Each row is a point. Each copy is the shape, with its points in the same order, stretched, turned, moved and blurred by noise. Is it also mirrored, or only turned?

Shape, 6 rows:
-34	7	51
6	-10	55
-37	-35	-35
50	51	-39
33	39	-21
-15	-20	32
Copy 1 (6 x 3):
-37	2	28
-10	-36	20
16	0	-50
60	28	35
41	20	30
-10	-20	-6
Copy 1 is: only turned
Copy 2, 6 rows:
-53	-1	-6
-30	28	-14
1	-58	-14
10	-25	91
-2	-16	65
-26	0	-24
Copy 2 is: mirrored
Copy 3, 6 rows:
-50	60	1
9	62	2
-10	-45	48
57	-22	-69
31	-10	-50
-13	34	28
Copy 3 is: only turned
Copy 4:
-46	-24	16
-44	-47	-19
-16	61	-29
88	-18	17
62	-15	14
-41	-13	-17
Copy 4 is: only turned

Shape, 7 rows:
8	46	-47	34
13	-15	50	-37
-8	32	62	-26
19	-6	16	-18
-18	12	-23	52
-27	4	-12	59
-19	-21	34	-92
Copy 1:
26	-23	-49	-29
-3	-7	68	8
21	-4	70	-31
4	-15	29	10
-12	-24	-24	-48
-22	-28	-16	-56
10	47	69	29
Copy 1 is: mirrored
Copy 2:
13	27	-76	46
-42	2	47	-21
-44	42	19	-29
-29	1	11	-2
27	40	-30	50
26	49	-14	57
-28	-39	41	-75
Copy 2 is: mirrored

Shape:
-6	-46	43	7	-25	-18	-18	4
-17	6	32	-23	29	-15	-7	6
-4	59	45	2	-32	-25	11	49
17	25	19	-21	32	15	92	-39
39	-30	28	54	-43	19	-3	47
-55	44	-2	-67	0	27	32	-42
-13	4	-3	24	7	22	24	-18
-18	-5	48	54	13	13	27	35
-15	36	64	1	-6	-53	14	-76
-17	-30	18	-19	-32	3	50	28
-6	-10	-66	34	-32	-11	42	-25
Copy 1:
19	-17	-22	-38	-19	0	-45	-9
28	-6	42	-33	16	-11	-12	-16
44	-43	69	28	-26	-27	-40	15
75	23	29	33	46	13	51	38
23	-42	-28	39	-29	64	-59	3
14	26	57	-6	-16	-43	76	14
17	-23	-2	29	17	19	15	-2
44	-78	5	13	21	43	-20	-3
73	-4	19	1	10	-94	-7	-14
18	-9	3	-23	-7	26	0	50
-30	-11	-29	43	33	8	-5	35
Copy 1 is: only turned
Copy 2 (11 x 8):
5	8	22	-30	-63	5	-33	14
16	20	12	-3	6	-30	-20	15
16	-22	-27	50	-33	-79	-2	-13
-12	-43	86	42	31	-13	31	-28
6	-42	-20	10	-92	22	10	34
0	-32	25	-20	63	-43	-30	-37
-30	-20	6	5	4	9	15	-8
-34	-9	12	15	-35	-29	20	35
-50	25	69	36	-5	-33	-48	-67
21	-50	36	-29	-47	-21	20	0
-28	-44	-12	-18	-28	52	64	-63
Copy 2 is: mirrored
Copy 3, 11 rows:
-14	-19	59	-9	-29	-28	5	10
40	-11	-7	-10	10	-45	-19	37
17	75	8	26	51	21	-66	83
-12	51	-63	80	50	-68	-32	20
-22	11	73	75	26	45	25	-8
-25	39	-104	-73	47	-48	-27	28
-19	2	-34	29	37	1	-17	-22
-19	-28	11	70	60	14	-26	12
9	55	26	-44	49	-78	-83	13
-45	8	-7	55	-26	-12	-31	39
-20	33	-62	39	-30	33	-51	-83
Copy 3 is: only turned
